Each row is a point. Each copy is the shape, with its points in the same order, turned, moved and blurred by noise. Is it also mirrored, or only turned?

Shape (8 x 2)
-19	-3
-11	39
53	-3
-14	-64
-17	61
49	0
2	50
33	8
Copy 1 (8 x 2)
-18	-9
-38	29
38	36
28	-52
-57	41
33	39
-36	44
15	32
Copy 1 is: only turned
Copy 2 (8 x 2)
-5	2
-41	26
26	66
52	-21
-61	31
20	65
-46	41
5	54
Copy 2 is: only turned
Copy 3 (8 x 2)
1	12
-35	28
-36	-52
47	-27
-53	48
-40	-44
-54	20
-34	-26
Copy 3 is: mirrored
Copy 4 (8 x 2)
17	9
-13	43
-48	-36
41	-46
-23	62
-41	-36
-31	38
-36	-8
Copy 4 is: mirrored

Shape (9 x 4)
-1	-79	-63	-16
13	3	-6	90
-7	-52	-34	-17
41	5	45	-29
24	49	5	-24
-28	53	-50	-9
-25	-10	5	29
77	-3	-5	17
-31	-15	9	-13
Copy 1 (9 x 4)
-81	-66	20	44
-21	41	-61	62
-43	-53	28	30
38	-46	-15	-15
8	-16	-35	-58
-59	26	-21	-47
-19	18	2	27
9	-47	-69	19
-24	0	18	2
Copy 1 is: only turned
Copy 2 (9 x 4)
-43	-51	-37	-92
67	-34	-53	8
-32	-41	-8	-55
-35	-24	6	49
-26	34	0	25
16	47	13	-42
37	-36	2	-21
-18	-21	-62	26
-2	-32	26	-20
Copy 2 is: mirrored
Copy 3 (9 x 4)
12	-51	-39	65
92	26	47	-8
14	-27	-34	29
-31	-8	40	-29
-26	59	15	-12
19	71	-34	15
51	-6	-10	-17
-1	15	67	30
12	1	-27	-27
Copy 3 is: mirrored
Copy 4 (9 x 4)
107	-8	-6	-19
8	42	-11	90
59	-24	-8	-15
-26	-49	54	4
-37	7	31	-21
-14	55	-30	-37
3	-2	-29	24
11	13	60	44
4	-32	-24	-6
Copy 4 is: only turned
